Each row is a point. The window is the flat piece filled in between its corners: a triangle in 3 columns, a solid with four corners in 4, and so on. A path goes straight from each point to the next, and from the last back to the first. List the points from which the path goes on through the window.
In the rows, zero is written as 128.

Window (4 x 4):
[[142 114 108 116]
 [147 146 208  65]
 [ 96  72  97 141]
 [ 81 163  71 138]]
Path:
(1): [ 73 100  39  97]
(2): [ 73 138 101  91]
(3): [ 96 137 115 159]
(4): [147 120 120 139]
(5): [119 107  93  58]
(6): [ 94 130  81 115]
(7): [115 150 110 173]
(8): [110 121  79 201]
Through the window after points: 4, 6

Window (4 x 4):
[[111 105 139 116]
 [189 124 181 116]
 [126 218  88 129]
 [ 73 155 149 120]]
Path:
(1): [106 156 145 166]
(2): [176  96 191 151]
(3): [174 115 190  81]
(4): [ 92 129 158  94]
(5): [ 93 114 152 148]
(6): [ 92 138 127 168]
(7): [ 76 152 131  82]
(8): [129 214  98  91]
(9): [109 187 106 173]
(10): [ 92 173  89 185]
(11): [ 93 178 103 101]
(12): [110 153 151  79]
Through the window after points: 8, 12

Window (6 x 6):
[[139 115 155  93 119 141]
 [121 139  83 195  75 144]
 [183 109  70 203 132 130]
 [120 190  64 137  75 135]
 [130 172 166 121 129 153]
 [112  70 142 101 213 153]]
Path:
(1): [147 193  80 150  65 198]
(2): [130 175  99 174  76  67]
(3): [106 168 101 163 104 102]
(4): [150 142  67 139  78 185]
(5): [133  98 113 127 169 167]
(6): [116  90 136 132 182 109]
(7): [121 120 153 103 143  85]
(8): [147 113 134 102 149 161]
(9): [143 119  78 149 107 199]
(10): [115 111 102 167 111  82]
(11): [111 136  91 168 113  98]
(12): [146 136  71 149  88 179]
(13): [161 160  83 162  81 207]
(14): [133 164  87 190  78  67]
(15): [127 172 119 154  99  92]
(16): [142 165  91 152  79 212]
Through the window after points: 3, 5

Window (6 x 6):
[[ 95  75  85 175 104 183]
 [121  71  97 133  80  87]
 [207 169  85 177 181 159]
 [139 198 209 118 122 106]
 [184 189  83 134 132 172]
 [129  79 111  74 142  74]]
Path:
(1): [ 84 115  87 120 137  79]
(2): [135  64 150  64 102 104]
(3): [146  64 117 130  78  97]
(4): [102 106  81 133 108  93]
(5): [157 158  94 133 163 118]
(6): [190 129 121 118 161 151]
(7): [187  83  96 130 104 159]
(8): [121 117  52 160 135 134]
(9): [ 90 162  57 134 132  84]
(10): [208  99 141  96 131 167]
(11): [204  80 130  91 146 138]
(12): [130 180 101 126 143  80]
(13): [104 133  82 162 148 125]
(14): [182  59 142 120 120 139]
(15): [204 142 162 126 131 146]
(16): [158 173 122 114 147  93]
Through the window after points: 3, 9

Window (8 x 8):
[[153 135  83 168 118 144  78 124]
 [135 108 154 174 103 126 153  94]
 [218 179 133 164 127  51 137 170]
 [137 101  90 117  77 180 145 161]
 [247 143 128 139 170  70 113 141]
 [149 187 191 107 138  28 138 112]
 [129 141  49 126 129 131 162 136]
 [159 139 138 174 117 213 137 120]]
Path:
(1): [177 163 110 134 103  87 123 120]
(2): [153 117 135 175 156  80 132 158]
(3): [141 146 149 141 185  78 127 192]
(4): [192 183 123 115  84  83 132  83]
(5): [183 148  85 129  33 154 127 105]
(6): [133 109 117 138 154 132 145 186]
(7): [158 104 125 146 151 103 109 175]
(8): [189 171  72 173  91 160 149 109]
Through the window after points: 5

Window (9 x 9):
[[129  70 209 149  70 133 135 146 107]
 [ 90 146 109 107 133 160  85  63 152]
 [ 83  38 153  78 110 154 143 169 114]
 [142 156 110  66  28 155  82  63 167]
 [171  84 209  59 147  96 107 209  63]
 [192 130  67 115 153 117 147  52 134]
 [133 200  61 101 150 164 179  54 125]
 [ 44 133 108  86  73 103 118  64 131]
 [148 137  73 149 156 117 147 162 113]]
Path:
(1): [140 115  97 131 123 142 129 124  88]
(2): [111 136 156 123 119  97 164 148 179]
(3): [142 140 102 106 117 115 148  76 156]
(4): [134 108  58 107 145 151  89  83  45]
(5): [155  91 145 112  97 135 123 147  38]
(6): [136 112 188  66 142 100 112 154 158]
(7): [111 126 181 127 113 110 134 143 206]
(8): [112  96 126 101  96 145  92 106 100]
(9): [135 121  76 129  98 140 110  79  65]
(10): [165 164 136  89 132 116 138 109 162]
(11): [118 150  97  93  99 126 119  97 193]
(12): [129 123 112  88  61 162 111  65 115]
(13): [ 84  89  90 111 108 164 121  76 107]
(14): [159 168 119 109 117 124 195 107 217]
(15): [137 168  94  69 157  95 165 102 200]
(16): [156 144  72 109 123 147 122  80 104]
Through the window after points: 1, 3, 5

Window (9 x 9):
[[116  53  82 109 111 104 109  97 136]
 [143 113  82  65 112  87  75 172 130]
 [131 168 147 132  98 107 113  28 128]
 [194 144 185 125 145 126 196  79 135]
 [155 100 173  98 131  50 224 149 135]
 [ 78 179  93 161 124 139 100  42 175]
 [144  86 149 110 107  91  90 152 151]
 [160  97  83 135  82  89  82 159 116]
 [139 125 114  71  53 120 111 188 144]]
Path:
(1): [ 97 102 120  98 103 120  93 140 115]
(2): [143 102 142 105 115  88 139 148 112]
(3): [172 114 107  64  97  63 162 114 185]
(4): [178  73 123  99  93  69 119 123 206]
(5): [131 123 133  96 104 125 130 140  65]
(6): [115 107 151 112 131  94 165 161  72]
(7): [176 110 115  90  87  71 135 139 185]
(8): [177 132  81  95  82  50  87 141 182]
Through the window after points: 6
